Every row gives one point. The points of each table are mixes of a few directions, plus a little noise. Count the directions of each table, and those that both share. Where both have some left over, give the other angles between the two spaces (their principal angles), to ten degrees, smallest first.
In the rows, 100 means zero.

First:
[[145, 106, 164],
[91, 99, 88],
[115, 102, 122],
[36, 92, 9],
[112, 101, 117]]
Second:
[[112, 117, 98],
[121, 145, 76],
[82, 108, 61],
[62, 7, 160],
[122, 123, 105]]
Directions: first 1, second 2, shared 1

First:
[[162, 42, 133, 46, 101, 114, 113, 75],
[39, 156, 70, 150, 99, 86, 88, 123],
[131, 65, 125, 55, 99, 106, 109, 78],
[115, 115, 63, 179, 104, 109, 91, 138],
[8, 169, 78, 126, 96, 75, 88, 111],
[110, 70, 138, 24, 97, 98, 111, 63],
[107, 104, 87, 129, 102, 104, 97, 114],
[160, 67, 96, 121, 104, 118, 103, 111],
[75, 93, 136, 21, 95, 88, 108, 61],
[93, 121, 75, 151, 102, 101, 93, 125]]
Second:
[[87, 98, 84, 132, 93, 94, 137, 140],
[101, 38, 95, 98, 24, 100, 127, 126],
[105, 195, 94, 52, 161, 77, 36, 73],
[94, 118, 73, 154, 104, 100, 103, 133],
[139, 68, 103, 117, 110, 113, 128, 116],
[78, 124, 117, 73, 134, 93, 105, 79],
[95, 59, 134, 75, 76, 124, 64, 34]]
Directions: first 2, second 5, shared 2

First:
[[112, 101, 95, 96, 97, 94, 99, 107, 89, 100, 91, 93],
[87, 98, 106, 104, 103, 106, 101, 92, 112, 100, 110, 108],
[73, 97, 112, 109, 107, 113, 102, 83, 125, 101, 120, 115],
[33, 93, 129, 122, 116, 133, 106, 59, 162, 102, 150, 138],
[145, 105, 80, 85, 89, 78, 96, 128, 59, 99, 67, 74],
[90, 99, 104, 103, 103, 105, 101, 94, 109, 100, 107, 106],
[195, 110, 59, 69, 77, 54, 92, 158, 13, 97, 30, 46],
[72, 97, 112, 109, 107, 114, 102, 83, 126, 101, 121, 116],
[68, 97, 114, 111, 108, 115, 102, 80, 129, 101, 124, 118],
[154, 106, 77, 82, 87, 74, 95, 133, 51, 98, 60, 70],
[73, 97, 112, 109, 106, 113, 102, 84, 125, 101, 120, 115]]
Second:
[[107, 102, 111, 108, 89, 94, 109, 114, 108, 90, 108, 97],
[87, 95, 62, 70, 124, 113, 72, 69, 67, 133, 83, 91],
[27, 105, 63, 67, 92, 44, 124, 11, 136, 154, 131, 129],
[112, 94, 111, 110, 124, 130, 85, 104, 92, 86, 71, 112],
[96, 108, 87, 89, 68, 66, 116, 109, 102, 114, 137, 75],
[143, 103, 134, 129, 79, 110, 108, 166, 99, 60, 106, 80],
[123, 98, 128, 124, 103, 119, 101, 129, 105, 70, 87, 106],
[106, 95, 104, 105, 121, 123, 86, 98, 91, 93, 76, 109]]
Directions: first 1, second 3, shared 0; angles 40

First:
[[33, 68, 65, 109, 60, 69, 104, 38, 156, 47, 66, 172, 86, 59, 93, 112, 113, 93, 93, 5],
[111, 117, 108, 101, 116, 100, 103, 116, 85, 111, 112, 75, 107, 109, 103, 88, 91, 107, 104, 127],
[120, 97, 108, 95, 101, 114, 94, 113, 89, 114, 103, 93, 98, 111, 100, 109, 104, 95, 100, 117],
[46, 128, 82, 117, 116, 55, 122, 75, 117, 63, 101, 95, 113, 73, 107, 62, 79, 125, 106, 76],
[178, 81, 130, 80, 97, 157, 77, 146, 64, 155, 110, 82, 91, 141, 94, 136, 119, 76, 95, 156],
[75, 158, 100, 116, 146, 62, 125, 108, 86, 88, 124, 47, 126, 93, 113, 43, 64, 136, 113, 131],
[61, 126, 88, 112, 116, 65, 118, 84, 110, 74, 104, 90, 112, 82, 106, 68, 81, 121, 106, 88],
[180, 77, 130, 78, 94, 160, 74, 146, 65, 156, 109, 85, 89, 141, 93, 140, 121, 75, 95, 154],
[60, 91, 81, 108, 85, 79, 105, 67, 128, 69, 85, 131, 96, 77, 98, 99, 101, 101, 98, 53],
[136, 59, 107, 85, 69, 140, 78, 106, 99, 122, 87, 129, 81, 115, 90, 146, 129, 70, 91, 94]]
Second:
[[71, 112, 166, 49, 124, 69, 103, 125, 31, 96, 74, 65, 90, 89, 93, 63, 80, 94, 82, 144],
[109, 76, 96, 66, 93, 76, 129, 115, 72, 84, 108, 99, 108, 85, 111, 95, 90, 102, 121, 127],
[108, 77, 58, 137, 82, 101, 81, 114, 134, 121, 150, 102, 116, 109, 87, 131, 126, 127, 131, 37],
[77, 114, 131, 74, 117, 96, 99, 85, 52, 79, 73, 80, 69, 101, 75, 111, 102, 98, 86, 107],
[118, 82, 63, 153, 79, 100, 76, 143, 165, 149, 157, 108, 150, 109, 116, 91, 110, 122, 128, 57],
[112, 155, 80, 139, 119, 154, 106, 43, 124, 53, 70, 96, 88, 154, 97, 147, 71, 87, 83, 116],
[123, 62, 73, 111, 85, 100, 94, 77, 158, 131, 141, 132, 101, 80, 113, 81, 105, 71, 72, 70],
[82, 123, 133, 71, 100, 104, 112, 98, 63, 87, 27, 119, 77, 73, 107, 80, 116, 98, 97, 143]]
Directions: first 2, second 6, shared 0; angles 30, 90

First:
[[114, 120, 121, 92, 111, 139, 89, 125, 117, 119, 102, 99, 108, 59, 95, 109, 88, 94, 103, 114, 100, 79, 74, 106, 97, 88, 124, 110, 71, 80, 58, 135],
[98, 94, 101, 102, 99, 99, 100, 99, 101, 102, 102, 99, 101, 99, 101, 100, 100, 102, 99, 96, 105, 100, 101, 103, 101, 101, 100, 102, 101, 96, 101, 100],
[68, 33, 88, 129, 76, 50, 112, 68, 91, 93, 116, 94, 97, 131, 111, 90, 117, 125, 90, 50, 138, 121, 139, 113, 111, 118, 72, 105, 140, 86, 150, 67],
[79, 61, 82, 117, 84, 56, 112, 72, 86, 86, 106, 99, 94, 138, 107, 91, 114, 113, 94, 72, 115, 121, 132, 102, 107, 115, 74, 95, 134, 107, 146, 65],
[116, 120, 132, 91, 113, 155, 84, 135, 126, 129, 106, 97, 112, 38, 95, 113, 83, 95, 103, 113, 108, 69, 64, 112, 97, 82, 134, 117, 60, 66, 40, 151],
[63, 5, 114, 140, 72, 73, 103, 83, 112, 120, 135, 87, 108, 85, 114, 98, 111, 139, 84, 27, 174, 102, 128, 136, 117, 112, 90, 126, 126, 38, 121, 100],
[130, 169, 102, 71, 123, 136, 93, 123, 101, 97, 79, 108, 99, 89, 89, 105, 87, 73, 111, 152, 54, 88, 70, 81, 88, 87, 118, 88, 70, 128, 66, 117],
[126, 168, 91, 72, 120, 120, 98, 112, 91, 86, 75, 109, 95, 110, 91, 101, 92, 72, 111, 152, 47, 98, 80, 74, 88, 92, 108, 81, 81, 144, 84, 101],
[92, 85, 95, 107, 94, 85, 104, 90, 96, 96, 103, 100, 98, 111, 103, 97, 105, 105, 97, 88, 107, 107, 111, 102, 103, 105, 92, 100, 112, 100, 115, 89],
[116, 137, 101, 84, 112, 119, 96, 112, 100, 98, 89, 104, 100, 94, 94, 103, 93, 86, 106, 128, 75, 94, 84, 90, 94, 93, 109, 93, 84, 116, 83, 109],
[97, 109, 74, 96, 98, 69, 111, 80, 79, 75, 88, 105, 90, 146, 100, 91, 109, 94, 102, 109, 77, 121, 118, 83, 98, 109, 79, 82, 122, 139, 137, 65]]
Second:
[[93, 119, 104, 110, 90, 120, 87, 115, 110, 98, 97, 79, 97, 85, 96, 100, 101, 100, 108, 97, 106, 83, 83, 109, 98, 96, 112, 104, 94, 98, 76, 112],
[86, 130, 75, 131, 66, 112, 81, 114, 98, 88, 87, 59, 88, 109, 100, 97, 100, 112, 114, 98, 120, 78, 85, 119, 102, 99, 108, 95, 112, 115, 83, 91],
[73, 49, 99, 134, 72, 76, 96, 86, 99, 94, 116, 81, 94, 116, 113, 84, 103, 128, 93, 53, 148, 105, 120, 111, 111, 119, 89, 116, 125, 77, 122, 85],
[84, 68, 87, 97, 102, 82, 126, 90, 114, 144, 109, 114, 124, 55, 84, 152, 142, 97, 100, 88, 104, 94, 112, 164, 105, 62, 93, 78, 116, 75, 110, 106],
[106, 103, 122, 96, 108, 121, 92, 112, 111, 105, 105, 100, 103, 79, 100, 96, 89, 98, 99, 99, 103, 92, 87, 93, 98, 101, 113, 114, 82, 84, 78, 122],
[53, 89, 175, 99, 110, 111, 85, 99, 135, 58, 117, 77, 91, 72, 88, 62, 129, 81, 106, 34, 83, 107, 88, 62, 86, 125, 99, 141, 85, 83, 85, 135],
[66, 107, 92, 109, 88, 92, 107, 97, 115, 102, 96, 81, 104, 75, 80, 125, 147, 90, 114, 79, 91, 89, 97, 139, 97, 79, 94, 84, 117, 105, 99, 101],
[164, 144, 81, 79, 116, 123, 89, 116, 69, 96, 82, 123, 91, 143, 120, 80, 33, 102, 93, 172, 88, 104, 90, 52, 100, 114, 115, 97, 74, 129, 89, 90],
[142, 95, 117, 65, 136, 110, 109, 102, 94, 117, 105, 143, 110, 96, 108, 99, 69, 92, 86, 133, 82, 113, 101, 71, 98, 101, 107, 106, 72, 90, 97, 114],
[138, 139, 20, 97, 90, 88, 114, 100, 65, 124, 72, 114, 103, 135, 102, 137, 87, 105, 104, 170, 92, 94, 107, 133, 107, 72, 97, 49, 119, 142, 116, 60],
[96, 58, 128, 82, 122, 64, 114, 69, 91, 73, 113, 129, 95, 135, 109, 67, 100, 94, 84, 77, 82, 143, 130, 48, 98, 132, 75, 116, 105, 103, 145, 86]]
Directions: first 2, second 5, shared 2

First:
[[111, 73, 90, 108, 68, 134, 102, 100, 143, 139, 85, 88, 135, 111, 108, 110, 70, 77, 72, 156, 108, 76, 195, 123, 106, 157, 130, 77, 115, 99, 101, 122],
[96, 89, 103, 92, 99, 93, 100, 86, 116, 100, 108, 89, 95, 96, 100, 97, 111, 92, 106, 94, 99, 90, 108, 96, 90, 96, 105, 103, 99, 117, 93, 88],
[104, 101, 99, 99, 99, 95, 103, 98, 106, 101, 102, 106, 90, 102, 104, 100, 92, 90, 95, 95, 113, 99, 103, 110, 103, 104, 104, 91, 103, 97, 110, 103],
[102, 94, 98, 95, 109, 93, 102, 91, 113, 92, 108, 98, 94, 99, 98, 100, 105, 105, 117, 91, 94, 97, 91, 100, 96, 83, 102, 104, 90, 102, 99, 93],
[86, 103, 106, 97, 87, 81, 89, 89, 88, 98, 96, 94, 91, 94, 112, 100, 121, 92, 92, 90, 107, 106, 94, 71, 98, 100, 83, 111, 113, 112, 85, 95],
[97, 108, 99, 97, 107, 91, 90, 105, 93, 99, 96, 100, 83, 100, 112, 101, 100, 112, 109, 84, 94, 119, 72, 99, 108, 88, 86, 107, 97, 98, 106, 101],
[103, 102, 94, 105, 106, 103, 98, 102, 96, 91, 94, 102, 110, 102, 101, 107, 102, 121, 116, 106, 85, 107, 86, 88, 106, 84, 92, 110, 88, 82, 92, 106],
[101, 120, 111, 110, 112, 115, 121, 118, 55, 81, 111, 120, 119, 96, 60, 88, 102, 98, 84, 103, 105, 89, 83, 105, 87, 99, 107, 94, 101, 96, 102, 93],
[103, 111, 99, 102, 110, 90, 106, 99, 87, 82, 105, 115, 92, 99, 94, 101, 101, 105, 107, 88, 106, 104, 74, 96, 103, 82, 93, 100, 93, 83, 104, 101],
[102, 106, 97, 99, 107, 93, 98, 101, 98, 94, 100, 106, 89, 101, 105, 102, 97, 108, 109, 89, 100, 110, 81, 101, 106, 88, 93, 101, 94, 90, 106, 103],
[95, 94, 104, 96, 97, 112, 90, 110, 104, 122, 96, 82, 102, 99, 106, 94, 98, 99, 93, 105, 89, 104, 113, 111, 97, 118, 104, 102, 107, 125, 102, 95]]
Second:
[[98, 101, 98, 100, 100, 102, 99, 99, 99, 101, 101, 102, 98, 100, 101, 100, 101, 100, 100, 101, 99, 100, 101, 101, 98, 100, 99, 102, 100, 99, 101, 99],
[93, 103, 94, 100, 100, 109, 97, 97, 97, 104, 105, 107, 94, 101, 103, 98, 104, 100, 100, 105, 96, 99, 103, 104, 92, 98, 98, 107, 98, 98, 103, 97],
[105, 98, 104, 100, 100, 94, 102, 102, 102, 97, 96, 95, 104, 99, 98, 101, 97, 100, 100, 96, 103, 101, 97, 97, 105, 101, 101, 95, 101, 101, 98, 102],
[100, 100, 100, 100, 100, 100, 100, 100, 100, 100, 100, 100, 100, 100, 100, 100, 100, 100, 100, 100, 100, 100, 100, 100, 100, 100, 100, 100, 100, 100, 100, 100],
[121, 89, 119, 99, 99, 73, 109, 110, 108, 88, 84, 78, 119, 96, 89, 105, 86, 102, 100, 84, 114, 104, 89, 87, 123, 105, 106, 79, 105, 107, 91, 109],
[119, 90, 117, 99, 99, 75, 108, 109, 108, 89, 85, 80, 117, 96, 90, 105, 87, 102, 100, 85, 113, 104, 90, 88, 121, 104, 106, 80, 105, 106, 92, 109],
[113, 93, 111, 99, 100, 84, 105, 106, 105, 93, 90, 87, 111, 98, 93, 103, 91, 101, 100, 90, 109, 102, 93, 92, 114, 103, 104, 87, 103, 104, 95, 106],
[52, 125, 57, 103, 102, 163, 80, 77, 81, 128, 139, 151, 57, 109, 126, 88, 133, 96, 100, 138, 67, 91, 125, 130, 45, 89, 85, 150, 89, 85, 121, 78]]
Directions: first 6, second 1, shared 0; angles 80
